Each row is a point. Each copy is the shape, with its points in the same order, stretched, turned, moved and blurred by noise. Is it also mirrored, or only turned?

Shape (7 x 3):
[[ 0.3  0.8  1.7]
 [ 0.6 -5.2 -3.1]
 [ 1.8  1.2  3.1]
 [-6.5 -2.1  1.5]
 [-3.6  0.9 -0.3]
 [-0.4  1.2  1.4]
 [ 0.6  0.8  0.7]]
Copy 1 (7 x 3):
[[ 1.0 -2.3 -2.8]
 [-5.7  6.2 -0.3]
 [ 0.6 -4.1 -4.7]
 [ 4.8  5.3 -2.5]
 [ 3.7  1.0  0.7]
 [ 1.9 -1.8 -2.0]
 [ 0.5 -1.8 -1.6]]
Copy 1 is: mirrored
Copy 2 (7 x 3):
[[-1.9  1.2 -1.7]
 [-0.4 -2.7  2.8]
 [-3.6  0.8 -2.8]
 [-2.2  4.6  4.6]
 [ 0.2  3.8  2.5]
 [-0.8  2.5 -0.6]
 [-0.9  1.5 -1.2]]
Copy 2 is: mirrored
Copy 3 (7 x 3):
[[ -3.4   0.5   0.5]
 [  4.2  -4.3  -2.7]
 [ -5.7   2.4   0.5]
 [ -3.8 -10.0  -1.7]
 [ -1.2  -4.5   1.1]
 [ -3.3  -0.3   0.6]
 [ -2.5   0.4   0.7]]
Copy 3 is: mirrored
Copy 4 (7 x 3):
[[-2.2  0.1 -2.9]
 [ 4.1 -5.5  2.9]
 [-4.7 -0.6 -2.6]
 [ 5.6 -1.0 -8.4]
 [ 2.1  2.7 -3.3]
 [-1.7  1.3 -2.5]
 [-2.2  0.7 -0.9]]
Copy 4 is: only turned

Shape (9 x 4):
[[-2.0 -1.2  0.9 -2.3]
 [-2.2 -0.2 -2.2 -4.6]
 [ 1.9  3.8  0.1  4.1]
 [-2.2 -3.5 -3.3 -3.5]
 [-3.8 -0.9 -1.9 -2.2]
 [-4.3  2.4  0.1  0.5]
 [ 4.6  2.8 -0.7  2.0]
 [ 2.0  2.4  2.4  3.6]
 [ 3.3 -4.3 -4.9 -0.6]]
Copy 1 (9 x 4):
[[ 1.8 -2.4 -2.4  2.8]
 [ 3.8 -1.4 -1.8  4.7]
 [-0.8  0.1  6.4 -4.5]
 [ 3.0  1.2 -4.2  3.3]
 [ 3.6 -2.1 -2.6  2.1]
 [ 4.1 -4.5  0.5 -0.9]
 [-1.8  2.2  6.5 -1.2]
 [-1.7 -1.4  4.0 -3.6]
 [-1.6  5.5  0.5  1.2]]
Copy 1 is: only turned
Copy 2 (9 x 4):
[[ 0.0  1.7 -3.2  2.8]
 [ 0.7  3.1 -2.0  5.6]
 [ 2.1 -1.0  3.6 -2.2]
 [-1.0  5.7 -2.0  3.9]
 [ 1.9  4.2 -2.4  3.6]
 [ 5.0  1.1 -2.0  1.2]
 [-1.2 -0.9  4.6 -0.9]
 [ 0.3 -1.8  1.7 -2.1]
 [-4.7  5.8  2.7  0.7]]
Copy 2 is: only turned
Copy 3 (9 x 4):
[[ 1.4 -1.0 -2.5 -3.4]
 [ 3.9 -2.2 -1.0 -1.7]
 [-4.1  4.0  6.3  2.0]
 [ 3.3 -4.0 -5.7 -0.7]
 [ 3.1 -0.5 -2.4 -1.4]
 [ 0.8  3.9  1.4 -1.5]
 [-2.7  0.6  5.9  2.4]
 [-4.6  2.4  4.1  0.4]
 [ 0.5 -5.6 -3.3  2.4]]
Copy 3 is: only turned

Shape (11 x 6):
[[-1.2 -5.1  0.6  2.9  1.3  1.6]
 [-0.1  2.7  1.6  6.3  4.3 -2.8]
 [ 3.0  0.1 -6.6 -2.5  2.3 -4.1]
 [-0.3 -3.4  0.1 -2.3 -5.0 -1.4]
 [ 5.9  1.2 -0.7 -3.1 -3.4 -4.0]
 [-0.8 -2.5 -0.9 -2.0  0.6 -3.8]
 [-1.8 -1.2 -4.1 -2.5 -0.8  2.2]
 [-1.9  3.5 -2.6  9.1  0.1  0.5]
 [-1.7  0.6  0.2 -2.4 -1.3  3.2]
 [ 0.3 -0.9  0.7 -2.8 -0.2  3.0]
 [-1.5 -1.6  1.4 -0.7  3.2  1.2]]
Copy 1 (11 x 6):
[[ 2.5 -3.3 -2.1 -3.1 -4.2 -1.7]
 [ 1.9 -0.9 -7.8  2.8 -2.4 -3.6]
 [ 2.2  5.8  2.9  4.7 -1.1 -1.1]
 [-1.8 -0.2  2.4  0.5 -2.7  4.7]
 [-4.3  0.9  5.5  6.3 -0.5  3.4]
 [-0.4  2.7  0.0  0.6 -2.8  1.3]
 [ 3.6  1.3 -0.8 -0.9  2.2  0.3]
 [ 7.9 -3.2 -9.2  2.8 -0.6 -1.1]
 [ 0.0 -0.9 -1.8 -0.3  3.9  1.4]
 [-1.2 -0.9  0.7 -0.1  2.5 -0.7]
 [-0.5  0.2 -2.0 -1.1  0.7 -2.4]]
Copy 1 is: only turned
Copy 2 (11 x 6):
[[ 1.3 -2.5 -6.5 -3.2  0.8  0.0]
 [ 3.5 -6.1  3.0  1.6  5.7 -0.4]
 [-2.7 -4.6  2.5  2.0 -4.5  3.2]
 [-6.6  0.9 -4.6 -0.5 -1.1 -1.5]
 [-7.2 -0.1  0.5  1.5 -1.7  3.4]
 [-3.8 -1.6 -3.1  3.0 -1.1 -1.5]
 [-0.4 -0.8 -0.2 -1.8 -3.2 -2.0]
 [ 4.0 -8.7  6.5 -2.7  4.9 -1.0]
 [ 0.2  2.5 -0.7 -1.8 -0.1 -4.1]
 [ 0.4  2.4 -2.6 -1.7 -1.0 -1.5]
 [ 2.5  0.4 -3.7  0.0  0.9 -2.3]]
Copy 2 is: mirrored
